Each row of a before or after table is a point. One or more steps were done to the points. Then noise was added and the rows were shuffled. The steps act on columns, c1 being the first. Write out the steps. A step turns or swaps two columns, mirrors them in a line or flattens them onto one, adds a multiple of one to another, or multiplies or shifts one. Angles are multiples of 10 degrees, from the lower column toward the higher: turns from -170 to 170, lines from 10 to 170 but not 90. Use the fewest steps. Two steps may share a column if one is a turn and the other turns, adds or multiplies; they go together, in the order done. Otherwise the lowest column goes first.

Before:
[[-0.06  0.69 -0.16]
 [ 0.21  0.40  0.11]
 [-0.08 -0.06 -0.21]
 [ 0.07  0.79 -0.19]
 [-0.21 -0.05  0.46]
 [-0.81 -0.38  0.30]
 [ 0.26 -0.16  0.14]
 [-0.33  0.21  0.43]
 [ 0.19 -0.29  0.40]]
After:
[[ 0.10  0.12  0.23]
 [-1.05  0.01  0.04]
 [-0.43  0.22  0.40]
 [-0.08 -0.14 -0.15]
 [ 0.27  0.17  0.23]
 [-0.29  0.20  0.29]
 [ 0.34  0.06  0.08]
 [ 0.23  0.11  0.16]
 [-0.07  0.12  0.21]]
Steps: multiply c1 by 1.3; flatten c2 and c3 onto the line at 60 degrees

Before:
[[ 0.07 -0.03 -0.18  0.33  0.41 -0.02  0.38 -0.54]
 [ 0.39 -0.31 -0.27 -0.31  0.36 -0.09  0.37  0.21]
 [-0.14  0.11 -0.15  0.32 -0.29  0.51  0.09 -0.48]
 [ 0.56 -0.04 -0.35  0.20  0.46 -0.10  0.69  0.52]
 [-0.24  0.55  0.31  0.00 -0.36 -0.19 -0.14  0.13]
 [-0.22  0.01  0.18  0.36 -0.40 -0.29 -0.42  0.39]
 [ 0.87 -0.17 -0.03  0.19  0.33  0.00  0.52 -0.10]
 [-0.29  0.20  0.41  0.25  0.01  0.25 -0.31  0.18]
 [-0.38 -0.16  0.40  0.26 -0.30  0.09  0.26 -0.01]]
After:
[[-0.26 -0.40  0.52  0.36  0.02 -0.19 -0.13  0.13]
 [ 0.42  0.31 -0.26 -0.30 -0.32 -0.10  0.38  0.19]
 [-0.25 -0.20  0.00  0.41  0.35 -0.29 -0.44  0.42]
 [-0.14  0.11  0.11  0.27  0.33  0.48  0.12 -0.47]
 [-0.40 -0.36 -0.24  0.31  0.26  0.09  0.26 -0.02]
 [-0.30 -0.43  0.10 -0.01  0.23  0.24 -0.32  0.21]
 [ 0.85  0.07 -0.13 -0.31  0.20 -0.02  0.52 -0.13]
 [ 0.09  0.20 -0.01 -0.39  0.35 -0.03  0.38 -0.54]
 [ 0.55  0.35  0.01 -0.44  0.19 -0.12  0.68  0.52]]
Steps: turn c2 and c3 by 100 degrees; turn c4 and c5 by 90 degrees

Before:
[[-0.27  0.18 -0.16 -0.18  0.26 -0.79 -0.21 -0.66  0.07 -0.26 -0.33 -0.17]
 [ 0.38  0.19  0.00 -0.07 -0.25 -0.33  0.12  0.23 -0.43  0.25  0.59 -0.31]
 [-0.24 -0.37 -0.22  0.43  0.56  0.01  0.12 -0.61  0.34 -0.31  0.17  0.63]
 [-0.33 -0.36  0.48 -0.10 -0.41 -0.10  0.42  0.10  0.26 -0.09  0.13 -0.10]
 [ 0.09 -0.21 -0.09 -0.17 -0.31  0.06 -0.33 -0.11 -0.18 -0.14  0.28 -0.29]
 [-0.35  0.22  0.49 -0.49 -0.15  0.10 -0.14 -0.41  0.16 -0.34 -0.23  0.21]
 [-0.05  0.17 -0.27  0.09  0.23 -0.07 -0.23  0.12  0.03 -0.31 -0.17  0.58]
 [ 0.17  0.04  0.70  0.21 -0.18  0.15  0.20  0.18  0.37  0.36  0.01 -0.35]]
After (8 x 12):
[[-0.24 -0.65 -0.48  0.42 -0.15 -0.01  0.11  0.19  0.34 -0.65  0.23 -0.64]
 [ 0.08  0.23  0.51 -0.18 -0.30  0.07 -0.33 -0.02 -0.17 -0.16  0.11  0.17]
 [ 0.17  0.19 -0.61  0.21 -0.02 -0.26  0.20 -0.21  0.37  0.27  0.10  0.72]
 [-0.26 -0.19  0.47 -0.16  0.26  0.04 -0.19  0.97  0.06 -0.43 -0.42  0.04]
 [ 0.36  0.31  0.41 -0.07  0.11 -0.05  0.12  0.24 -0.42  0.41  0.65  0.25]
 [-0.33  0.27 -0.61 -0.09 -0.48  0.14  0.42  0.05  0.26  0.08  0.35  0.38]
 [-0.05 -0.16 -0.33  0.09  0.23  0.34 -0.25  0.03  0.03 -0.04 -0.28 -0.62]
 [-0.36  0.22 -1.01 -0.50  0.15  0.09 -0.15  0.05  0.17 -0.50 -0.29  0.16]]
Steps: turn c2 and c5 by 70 degrees; turn c3 and c12 by 140 degrees; multiply c3 by 2; turn c6 and c8 by -110 degrees; turn c6 and c10 by 60 degrees; add 0.5 times c7 to c11
